Every row gives one point. Each copy is the shape, with its points in the same order, stretched, turned, moved and blurred by noise. Some copies are also mirrored. Which?

Shape (5 x 2):
[[ 13 -33]
 [ 53 -35]
 [-19  40]
 [-46  27]
 [ 14 -34]]
Copy 1 (5 x 2):
[[  8 -38]
 [ 49 -35]
 [-36  41]
 [-60  30]
 [ 14 -46]]
Copy 1 is: only turned
Copy 2 (5 x 2):
[[-43  28]
 [-36  65]
 [ 31   3]
 [ 11 -25]
 [-41  29]]
Copy 2 is: mirrored
Copy 3 (5 x 2):
[[-37  -6]
 [-78  23]
 [ 67  -1]
 [ 83 -27]
 [-36  -4]]
Copy 3 is: mirrored
Copy 4 (5 x 2):
[[-34  27]
 [-30  72]
 [ 45 -23]
 [ 35 -53]
 [-36  22]]
Copy 4 is: mirrored

Shape (7 x 2):
[[ 32 -28]
 [ 14  52]
 [ 68 -34]
 [ 44 -32]
 [  6  52]
 [-11 -20]
 [ 21  60]]
Copy 1 (7 x 2):
[[ -1  14]
 [ 53 -28]
 [ 29  40]
 [ 12  31]
 [ 49 -32]
 [-23 -16]
 [ 60 -27]]
Copy 1 is: mirrored
Copy 2 (7 x 2):
[[ -7 -53]
 [-32  42]
 [-27 -85]
 [-13 -66]
 [-39  41]
 [  7  -1]
 [-40  36]]
Copy 2 is: mirrored
Copy 3 (7 x 2):
[[ 31  20]
 [ 13 -47]
 [ 66  12]
 [ 50   8]
 [  1 -43]
 [ -6  21]
 [ 12 -65]]
Copy 3 is: mirrored
Copy 4 (7 x 2):
[[-33 -38]
 [  7  56]
 [-76 -43]
 [-47 -42]
 [ 14  60]
 [ 18 -36]
 [ -3  73]]
Copy 4 is: mirrored

Shape (8 x 3):
[[ -9 -67 -35]
 [-16  20  19]
 [ 17 -61 -62]
 [ 13  11  39]
 [ 25  15  56]
 [  2 -57 -71]
 [ -9 -31 -57]
 [ 33  36  23]]
Copy 1 (8 x 3):
[[-42  23 -44]
 [ -1  20  40]
 [-41  -9 -56]
 [ 28  28  20]
 [ 41  32  22]
 [-54  -7 -47]
 [-45 -11 -17]
 [ 34  -2  25]]
Copy 1 is: mirrored
Copy 2 (8 x 3):
[[-25 -87 -46]
 [ 13  18 -32]
 [-49 -88 -21]
 [ 38  10 -12]
 [ 58  15  -5]
 [-65 -89 -29]
 [-51 -51 -31]
 [ 19  29   8]]
Copy 2 is: mirrored

Shape (7 x 3):
[[-50  40 -29]
 [ 35  -6 -60]
 [ 15 -43  56]
 [  6 -61  26]
 [ 35 -36 -22]
 [-42 -52  47]
 [-63   1   1]]
Copy 1 (7 x 3):
[[-53 -34  36]
 [-35  32 -25]
 [ 63 -21 -11]
 [ 55   4   6]
 [ 10  26 -20]
 [ 58 -25  45]
 [-10 -33  53]]
Copy 1 is: mirrored
Copy 2 (7 x 3):
[[-39 -13  24]
 [ 30 -46 -32]
 [ 79  24  -2]
 [ 81 -11   7]
 [ 71 -28 -26]
 [ 67   7  50]
 [  5  -8  46]]
Copy 2 is: only turned

Shape (9 x 4):
[[  0  64 -36  56]
 [-18 -55 -11  29]
 [-83 -40  -5  21]
 [-11  82  22   8]
 [  3  67  -8  39]
 [ 18 -18 -54   8]
 [-62 -57  28   0]
 [-36 -35 -52 -10]
 [ 20  71  17  20]]
Copy 1 (9 x 4):
[[ -6  74  29  10]
 [ 62 -12 -28   1]
 [ 50 -33 -44  40]
 [-66  33  23   3]
 [-31  56  18   6]
 [ 57  16  31  -2]
 [ 32 -58 -55  20]
 [ 62 -32   3  28]
 [-44  40  24 -28]]
Copy 1 is: mirrored
Copy 2 (9 x 4):
[[-40 -10 -46  65]
 [  2 -56  37  14]
 [  7 -78 -18 -18]
 [-10  48 -72  21]
 [-17  13 -50  51]
 [-50  10  40  26]
 [ 35 -55  -5 -35]
 [-47 -34  29 -11]
 [ -1  53 -48  39]]
Copy 2 is: mirrored

Shape (12 x 6):
[[-26  19 -49  11   4  73]
 [ -7   6  20  15  43 -22]
 [ 11  -9  23  22   3 -38]
 [ 34  19  22  -5  -6 -12]
 [ 29  21  13  17  87  65]
 [-27  18  24 -56  -5 -31]
 [-14  11  29 -23  20  78]
 [ 47   4 -30  23   5 -39]
 [-11 -45 -34   4  18  -3]
 [-28   0  40  -4   1 -46]
 [-20 -10  36  14  25 -10]
 [ 13   6 -32 -17  -5 -37]]
Copy 1 (12 x 6):
[[-17 -45 -47  14   1  76]
 [-14  36 -30  18 -37 -29]
 [  6  24 -10  -1 -14 -61]
 [-16  20   1   2  19 -21]
 [-34  -4 -38  95  19  46]
 [ 10  74 -23 -45 -33  14]
 [ 19  14 -15  27  -3  81]
 [-37  -4 -31   6  33 -49]
 [ 22  16 -71  -5   4  -1]
 [ 23  53 -13 -26 -57 -51]
 [ 23  32 -21  12 -40 -25]
 [-29  28 -38 -30  10 -18]]
Copy 1 is: mirrored
Copy 2 (12 x 6):
[[-40 -42   4  17 -89  51]
 [ 37 -39   5  18  14 -22]
 [ 56  14 -15   6  28 -39]
 [ 54   6   5  27  -9 -48]
 [ 17 -75  69  85 -21  42]
 [ 23  -9  18 -27 -25 -58]
 [-35 -30  84  42 -40  19]
 [ 83   9 -48  10  -9 -18]
 [ 26   6  -8 -36 -12  37]
 [ 29  -3  -2 -12  26 -59]
 [ 17 -11  26  17  24 -14]
 [ 60   6 -33 -26 -36 -29]]
Copy 2 is: mirrored

Shape (11 x 6):
[[ -6  64  15  16 -41  11]
 [-21  43 -18 -10 -27  -4]
 [ 13 -56  64 -61  48 -50]
 [  4  63 -10  51 -27  20]
 [ 42  15 -19   4 -11  36]
 [-36 -39  41 -19  -5 -38]
 [-15  33 -52  15  -6  29]
 [ 15  17 -39  18 -35 -42]
 [ -7  -9  24  20  19 -39]
 [ 11  30 -18  22 -11  27]
 [ 24  15   1 -17  44 -28]]
Copy 1 (11 x 6):
[[ 44  38 -44  -6 -57 -16]
 [ 11  62 -32  33 -40 -16]
 [-56 -49  95  -8 -66  -3]
 [ 53  28 -75 -17 -31 -36]
 [ 12  47 -17 -49 -10 -32]
 [-27 -16  38  34 -61  29]
 [ 31  59 -45  28  -2 -40]
 [-26  35 -43   1 -33 -35]
 [-15 -36  -4   7 -39 -14]
 [ 32  43 -40 -17 -13 -33]
 [-20   0  20 -13 -43 -68]]
Copy 1 is: only turned
Copy 2 (11 x 6):
[[ -2  51 -24  35 -16  -8]
 [  1  37  10  -5 -27  -4]
 [ 58 -71  -3  32  17  88]
 [-10  36 -21  23  -1 -53]
 [-29  12 -60 -31   4 -16]
 [ 42 -44  20  41 -41  47]
 [-41  16  -3 -25 -15 -39]
 [ 58   5 -22 -20 -29 -23]
 [ 47 -51   7  40   3   3]
 [-19   7 -28   7  -7 -31]
 [ 38 -11  -4  10  36  24]]
Copy 2 is: only turned

Shape (13 x 8):
[[ 18  31  54  40 -23  -3 -14 -36]
 [ 15  32  -5  30  -6  -4  -2  51]
 [ 45  -1 -30   9 -30  31  -8   8]
 [ 29  37  -9  -8  11  19  -6 -25]
 [-49  15  29 -35   1 -17  26 -52]
 [ 18  16  52 -35   2 -25 -16 -56]
 [-21 -53  47 -19  -7 -20 -16 -38]
 [ 27 -18  26  -1 -17  26 -17  71]
 [ -2  22 -23 -23 -22 -11   9  18]
 [ 15 -14 -20  36  14 -11 -24 -49]
 [ -7  25  -9  -4 -15  -8  23 -27]
 [ 46  35   8 -33  -8 -10  71  21]
 [ 34 -24 -34 -30 -35 -10 -13  22]]
Copy 1 (13 x 8):
[[ -1  44  -3  18 -25  16 -40 -23]
 [-13  15  -9 -14  32  15 -34  18]
 [-22 -12  -8 -35  -1  39 -30 -20]
 [-35   3  -3   7  11  31 -10 -49]
 [ -5 -30   7  65 -14  -6   6 -39]
 [-15  12 -24  39 -13 -10   9 -71]
 [ 39 -30 -31  43 -26   1   7 -37]
 [ 23 -10 -20 -32  33  -7 -48  -6]
 [-36 -27 -12   7  11   0  -9 -11]
 [ -3   2 -24  16 -16  63   8 -18]
 [-32 -11   7  24  -9  16  -7 -20]
 [-38  11  25 -18  13 -26  16 -30]
 [-20 -36 -39 -24  -1   6  -1 -21]]
Copy 1 is: only turned
Copy 2 (13 x 8):
[[ -9   8  30  63 -21  30 -69 -64]
 [-56   2  -9 -28   2  46 -12 -21]
 [-31 -66  -2   7 -10  41   5   2]
 [ 18 -41   1   7  24  36 -23 -17]
 [ 65  41  22  33  17 -28 -34  24]
 [ 64 -21  46  33   1  -9 -79 -32]
 [ 44  15  72  41 -26 -65 -23  -4]
 [-37 -10  29 -43 -53  42   5 -30]
 [-10 -19  -4 -22  22  20 -12  40]
 [-13 -27  32  58  33 -30  -3 -27]
 [ 11   0  -9  23  23   4 -22  16]
 [ 32 -42 -78 -44  -9  35 -46   2]
 [-18 -70  12 -20   2  -4   0  38]]
Copy 2 is: mirrored
Copy 3 (13 x 8):
[[ 21 -23  27   4  58 -15   1  51]
 [  0 -28 -31  -1   3  27 -60  49]
 [-20  52 -25  23  18  53  -9  67]
 [ -8  25  41  15  10   1  -6  43]
 [ -4 -24  48  -1 -21 -52  58 -39]
 [ 32 -26  95 -22  26  10  40 -16]
 [-32  -4  25 -32  15  30  62 -60]
 [-56 -15 -38 -36  10  87 -32  59]
 [  1 -10  -5  16 -29  29   0   9]
 [ 12  42   7  29  43   1  -4 -10]
 [  8   9   7  15 -13 -21  25  20]
 [ 17   0   2 -52 -46  32  13  70]
 [-10  32  -5   8  -6  95  11  19]]
Copy 3 is: only turned
Copy 4 (13 x 8):
[[  3 -18  23  12 -64 -65   9   9]
 [ 12 -48   8  27 -16  40 -13  54]
 [ 37  12  10  45 -25  24  25  10]
 [ 15  19   5  46 -22 -32 -19  -4]
 [-32  19 -12 -31 -34 -27 -43 -92]
 [ 10  21 -24 -12 -30 -88 -19 -32]
 [ -1  21   8 -61 -15 -49  17 -63]
 [ 73 -34  27  -9 -16  52   5  56]
 [  3   3 -32  10 -18  47 -23  -9]
 [-32  19  16  21   0 -64  33 -25]
 [-19   4 -14  16 -31   0 -14 -48]
 [ 47 -60 -32  32 -20  34 -40 -39]
 [ 35  20 -37   7  -1  41  24   2]]
Copy 4 is: mirrored

Shape (15 x 9):
[[ 23  28   5  15  34 -11   1   1  38]
 [-46 -19  -4 -26  39 -66 -39 -21 -80]
 [-24 -16  -2 -11  37   6 -49  10 -73]
 [-21  15 -36 -18 -40   2  -2   1 -33]
 [ -5 -38  13   3  32 -60 -53  22 -65]
 [ 18 -21  32 -25  10  13  41  28   7]
 [-33 -26  52 -15  50  -1 -33  -4 -14]
 [-49   1  41  -4  15 -32 -78 -22 -84]
 [-43  -5  41   3  40 -31 -23 -15 -63]
 [ 24 -14  -1  40   1  32  39  -9  29]
 [ 17  45  22  18  25  13  65  35   1]
 [ 67   7  22  29  -5  26  74 -22   2]
 [-37 -18  43 -37  17 -61 -44 -23 -43]
 [-48 -19 -17 -30  54 -27 -26 -36 -68]
 [-18 -16  19  50   4  -1  56  18  20]]
Copy 1 (15 x 9):
[[-14  16 -11  10 -47  22  38   6  -2]
 [-47 -47 -37 -36  66 -52  38  34 -60]
 [-15 -60 -40 -25  29 -53   1  15 -54]
 [-36 -41  -4 -33  18   6 -42  43 -22]
 [-35 -40 -30 -30  38 -68  41  20   1]
 [ -5  -8 -17  15   7   6 -15 -14   7]
 [  5   9 -47  -3  17 -36  29  -3 -42]
 [  3 -20 -29 -62  45 -57  43  23 -61]
 [  0 -14 -25 -16  40 -32  50  27 -49]
 [  5  13  31  27 -42  12   5   0 -16]
 [ 19 -20   0  34 -15  47  12  29   7]
 [ 19   7  46  21 -24  50  12 -32  -8]
 [-37   4 -42 -38  53 -31  38  14 -36]
 [-40 -48 -34 -21  50 -36  20  15 -87]
 [ 11  21  27  44 -11   7  14  42   9]]
Copy 1 is: only turned
Copy 2 (15 x 9):
[[ -8  -2   6  54   2  17 -35 -31  38]
 [ -1 -77 -47  47  19 -70  30  83 -16]
 [ 27 -39 -36  68 -11 -34  18  65 -34]
 [ 19 -14 -37 -21 -66 -30  36  14  10]
 [ 27 -35 -66  84  23 -27   8  79  11]
 [ 19  -1  -1 -21  33  39  -8 -10  -8]
 [-22 -26  11  52  45 -18   6  49 -23]
 [-11 -27 -60  95  -2 -83  12  94 -36]
 [-22 -39 -39  55  23 -42  -9  77 -33]
 [ 19  15  28  -8 -30  18 -42 -11  30]
 [ -5   9 -28   3   3  67 -51 -40 -18]
 [ 41  33 -10 -13 -11  23 -85 -34  -2]
 [-16 -36 -40  48  41 -61  26  60 -11]
 [ -4 -83  -3  34  10 -61  23  60 -33]
 [-20   5  -3 -26 -12  48 -34  18  33]]
Copy 2 is: mirrored

Shape (14 x 9):
[[-48  -2  48  13   2   2 -28  59 -17]
 [ -9  16  46  23 -15 -11 -42  26 -12]
 [-48 -46  15 -23 -28  22 -16  16  -6]
 [-25 -25  79   1 -23 -18 -26  21 -19]
 [ 16  26 -37 -20 -19  21  44  13 -38]
 [-12 -15  -6 -39 -18  58 -10  -1 -24]
 [  1  10 -39 -22  67   7  13 -19   1]
 [ 40  15 -69 -38 -12   4  -9  13 -14]
 [-82  -8  19  -2 -21 -13 -50  41  13]
 [ -5  38 -42 -41  -6   5  15 -42 -35]
 [-35 -30  37  51 -22 -29 -12  27 -12]
 [ 10  43   6 -16  23 -20  40   8  36]
 [ -8  32 -17  14  26  34  10 -27  42]
 [ 24  24 -17 -16  19  -8  24 -20  31]]
Copy 1 (14 x 9):
[[-16 -68 -38  84  24 -29 -44 -10 -15]
 [ 12 -46  -5  69  50   3 -18 -33 -30]
 [-32 -29 -13  31 -20 -71  -3 -17 -13]
 [-36 -40 -19  63  42 -30 -31 -36 -51]
 [-15 -22  55 -32   3  -4 -21  30  32]
 [-27  -8  49  24 -13 -63   6  12  -1]
 [ 11  24  -5 -10 -23   4 -23  59  11]
 [  7 -10  46 -32   3   2  46  43  27]
 [ 15 -72 -58  56 -20 -49  -7 -21 -38]
 [ 13 -14  59 -58 -14 -23  -5  41 -21]
 [  4 -35 -50  44  35 -10 -40 -51   1]
 [ -4  -6   1   0 -29  48 -38  33 -17]
 [ 35  16  13  19 -47  19 -26   8   4]
 [  3  27  16 -15 -33  30  -7  26  -5]]
Copy 1 is: only turned
Copy 2 (14 x 9):
[[  9  55 -36 -31 -71 -22  55  39 -33]
 [ 11  54  15  -7 -34   2  50  44  23]
 [-55  38 -59 -26 -33  -4  41 -16 -12]
 [-25  89 -12 -20 -45  29  41  47  -5]
 [  4 -36 -61  83  34   3   2 -12 -20]
 [-39  39 -57  54  -6  -1  22 -63  -4]
 [ 32  -4   4  22  -2 -81 -56 -40 -37]
 [-20 -18 -40  65  55 -42 -31   8  41]
 [-50  18  -7 -66 -68 -39  73  45 -15]
 [-36 -41  12  95  14  -8 -12 -30  -3]
 [ 20   9 -22 -65 -52  13  59  46  16]
 [ 18   9  31   7  48 -45 -17  34 -72]
 [ 37  -7  43  -6  21 -51  21 -59 -29]
 [ 13   5  31  15  55 -40 -29  -1 -24]]
Copy 2 is: mirrored

Shape (14 x 11):
[[ 27  14  16 -24 -19 -33  41 -11  13  17 -25]
 [ -6 -16   6  32   1 -24 -30  29 -16  -1 -10]
 [ 12  62  31  21 -21   1 -34   3   6   1 -54]
 [  7   7   2 -16   2 -23  -8 -23   8  11  23]
 [-21  37  -3   9  18 -14  11   3  -3  13 -14]
 [ 14  17  28 -12  42  10  26  25  -7  -7 -16]
 [ 17  -8 -28   2  10  15   0   1  10  65  -2]
 [-28   2   2 -35 -25  19 -14  11 -36   5 -12]
 [ 17   6   5  19   1 -24  31  12 -24   2  24]
 [-14  -8  46  86  33 -25  -2  -1  28  35  15]
 [ -4 -22   6  35   5   4  10 -13  38   3  27]
 [-31  13 -37  10   9  27  -5  34 -12   6 -27]
 [-15  34 -22  10 -60 -17 -10  41   9  37  22]
 [  3  12 -28 -80  22  -6  29   6  21  33   3]]
Copy 1 (14 x 11):
[[-17  35  -9   2  63 -16  28 -26   1  10 -15]
 [ -1  15 -24   9  -8   2  -1 -36 -20 -54   4]
 [ 32  -4 -33  19  51  22 -46 -34  34 -33 -16]
 [  9  15  22  33  19   5  36 -20 -16   8   0]
 [ -2  15  -6   2  27  19  -3  -1  29 -26  20]
 [-44 -27 -35  -6  38  10  15  -9  26 -39  -9]
 [-37  13 -21  25  34 -19 -16  -7 -19  22  53]
 [ 15 -35  18 -30  26 -11 -15 -11  -5 -21   1]
 [-10  21 -30   1  31  17  28  -1 -22 -36   6]
 [-23  46 -26  29  -5  95   8 -56  -3 -45  26]
 [-21  18   4  16  -4  56  16 -18 -19  10 -16]
 [-17 -16 -16 -16   4  -8 -43  16  18 -26  19]
 [ 24  32  50  24  39  -4 -43  11 -37 -31   2]
 [-41   1  47  17  51 -57  30  15   5  28  11]]
Copy 1 is: only turned
Copy 2 (14 x 11):
[[  2  -7 -35  32 -25  25   5 -32   3  -6  59]
 [-24 -27 -19  -1  36  30   1  -2 -28  21 -34]
 [  0 -22 -25  82 -14  59 -39 -25   5  11  -9]
 [ 10  30   3   8  -1  21   5 -14   3  16  28]
 [ 22 -24  -8  33  -3   4   0 -26  22   7   6]
 [ 31 -38 -16  20 -16  14  11   6  -7 -39  10]
 [  9 -17  14  20   1 -26 -11 -25 -24  12  38]
 [-19  10 -12  53  19  21  26 -67 -11 -39 -32]
 [ 11 -12 -47  -3  17   2  26  -6 -22   8  10]
 [  2 -40   1  -7   9  -2  21  60 -13  63  19]
 [-15  16   7  -4 -36  -9   2  30  -9  37  -3]
 [ -1 -39  -2  36  -4  -6 -17 -42  -3 -11 -52]
 [  5  -9 -26  37  -6  22  11 -66 -32  52 -38]
 [ 44   0  29   9 -40  -3   4 -57   2 -30  46]]
Copy 2 is: mirrored

Shape (15 x 11):
[[  2 -33   9 -11 -30   2 -14  -2  -5  11   4]
 [  5  24  15 -10  -1 -26 -17 -19 -15  10  15]
 [ 25   5   9  52 -15   1   5  -3  23  31 -29]
 [ 23   3   3  -3 -17  -4 -26 -15 -21  26 -40]
 [ -2  -5  20  -2 -24  33 -17  -5 -25  32   0]
 [ 18  23 -16  10  61   6 -22  30 -12  30 -31]
 [ 19  19  22  41  51   9   7   0 -30  12 -48]
 [ 25 -40 -14  -4  15  27   5 -20  38  16 -25]
 [  5  23  24  28 -24  19 -19   4 -20 -20  10]
 [ 13  11  -5   0  25 -26 -22  86  29  -5  13]
 [  7  -6 -53  12 -26 -22  -7  13   9  19 -19]
 [-73  10  19  -1  31 -34  -5  -7 -24  21  13]
 [  6  -1  -6  -9 -27 -10  26 -21  -6  27   9]
 [-71  25 -34  -4 -24 -23 -28  32  27  28   8]
 [  3  11  24  -4 -26  20   8 -22 -19  12 -41]]
Copy 1 (15 x 11):
[[  1 -15 -30  22  28   6  13  -6 -18  -7  18]
 [ 22  -5  -2  10  28   4 -40  20  18  12   8]
 [ -3 -12 -10 -38 -17   5  12  -7  10 -67  41]
 [-39   1 -17 -23  12   9  -9  10  -3 -17  52]
 [  6 -14 -36 -17   6  11   8 -25 -19  15  -4]
 [-31  17  51 -52  -6 -24   8  21  28 -13 -13]
 [-38  -1  23 -43 -12 -15 -13 -40  40 -23  16]
 [-37  17 -25  -6  -5 -18  15   4  -9 -65 -13]
 [ 15 -15 -16   4   1  36  13 -22  32  24  13]
 [ 19 -21  95  -1  23  17  31  38  29 -13 -16]
 [-21  19   9   8  -4 -20  39  43 -23 -30  65]
 [ 68  29  11  24  49 -15 -31 -19 -15  28  18]
 [  6  -8 -16  20  -5 -14 -23   1 -30 -12  14]
 [ 69  54  27  10  23  25  28  45 -49   9  49]
 [-27   6 -20  -9  -7  32 -24 -35 -21  -9  35]]
Copy 1 is: only turned
Copy 2 (15 x 11):
[[-15  27   7  13  14   9 -15  30  -3  -2   5]
 [  4   2 -28 -25   2  28 -15  16   3  11 -16]
 [ 52  35   7   4  10 -29  -1 -10   3  16 -10]
 [ 15  38  -8 -16  11  14  -2  -4   7  26  12]
 [-10  45 -15  -1  -9   8   7  14   4 -28   0]
 [ 11 -24  -9 -14 -41   8   3 -22   2  15  41]
 [ 27   4  15 -63 -14  -1  22 -50  -5   3   5]
 [  3  19   5  -1  22 -28 -14  15 -26  -1  46]
 [-14  23 -22 -10  -3  -3  20  -6  -4  -1 -34]
 [-16 -37  17  27 -46 -15 -28   9  10  36  -4]
 [ 26  -2  15  57  27   4 -37  -6  17  34  17]
 [ -2 -37   3 -40   4  47  -5  22  35 -18 -11]
 [ 22  16  -1  10  20  14 -50   6   0  -7  -8]
 [ -8 -29  -8  47  12   2 -23  36  73   5   1]
 [  6  49  -8 -44  22  -7  -5 -18  20  -4  -7]]
Copy 2 is: mirrored
Copy 3 (15 x 11):
[[  1 -19  17 -19 -29  -2 -26  -8   3   4  23]
 [-36  -9 -13  -3  -8  36  -7  -6  23   9  11]
 [-35 -70 -10 -24  -6  16 -15 -21 -25   7 -47]
 [ -4 -49 -24 -41 -19  49  -3 -17  13  27   3]
 [-18 -52  23 -28  -1   3 -12   2  14   6  26]
 [-35 -29 -51 -75  46  14  32   8   6  39 -36]
 [-30 -88 -33 -22  33  35   9  33   7  51 -49]
 [  0 -23  24 -20  -6   1  21  -2 -24  28 -18]
 [-35 -65 -25  24   7   9 -18 -14  -9  -2   7]
 [-57  37 -56 -47  24 -22  19  -1 -42   2  -5]
 [ 21  -5 -40 -45 -19  16 -24 -48 -10 -14 -23]
 [-12   2  17 -24 -32 -15 -13  35  74  -9 -10]
 [  0  -4  24  -1  -9  30 -27   4   2 -11   4]
 [ -6  39 -25 -64 -47 -29  -1 -29  14 -70   0]
 [  4 -67   2  -4 -23  49   0  18   3   2  14]]
Copy 3 is: only turned
Copy 4 (15 x 11):
[[ 15 -11   6  -4   5  11 -28 -24  34   4  -1]
 [-10 -11  22 -21  12 -15  10  31  35  18 -28]
 [ 14  20 -26  29 -16  25  32   1  34  13  42]
 [  8  -5  -5  23  19  12 -19  45  59  -6  13]
 [ 13  19   4   7   8 -32 -32 -10  46  20  23]
 [-25 -16 -66 -28  -6 -23  10  51  17 -21   2]
 [  4  60 -34  -2  -4 -10  21  66  11 -14  25]
 [-15  -7 -59 -13  -3  87  -7  -5  -3  18  31]
 [  9  13  51  17  -4 -49  -3   2  18  -9  26]
 [  7 -89 -20 -49 -57 -43  23  -3  -3 -19 -31]
 [  8 -49 -38  20  35  28  12 -20  24 -25  -9]
 [-18  35 -27  -6   5 -51  -9 -10 -17  15 -88]
 [ 25  -3   0 -10  35  19  18  -7  19  33   0]
 [-20 -61 -44  39  -5 -52 -10 -57 -17   9 -67]
 [ 35  27  18  41  13   0 -17  37  13  22  31]]
Copy 4 is: mirrored
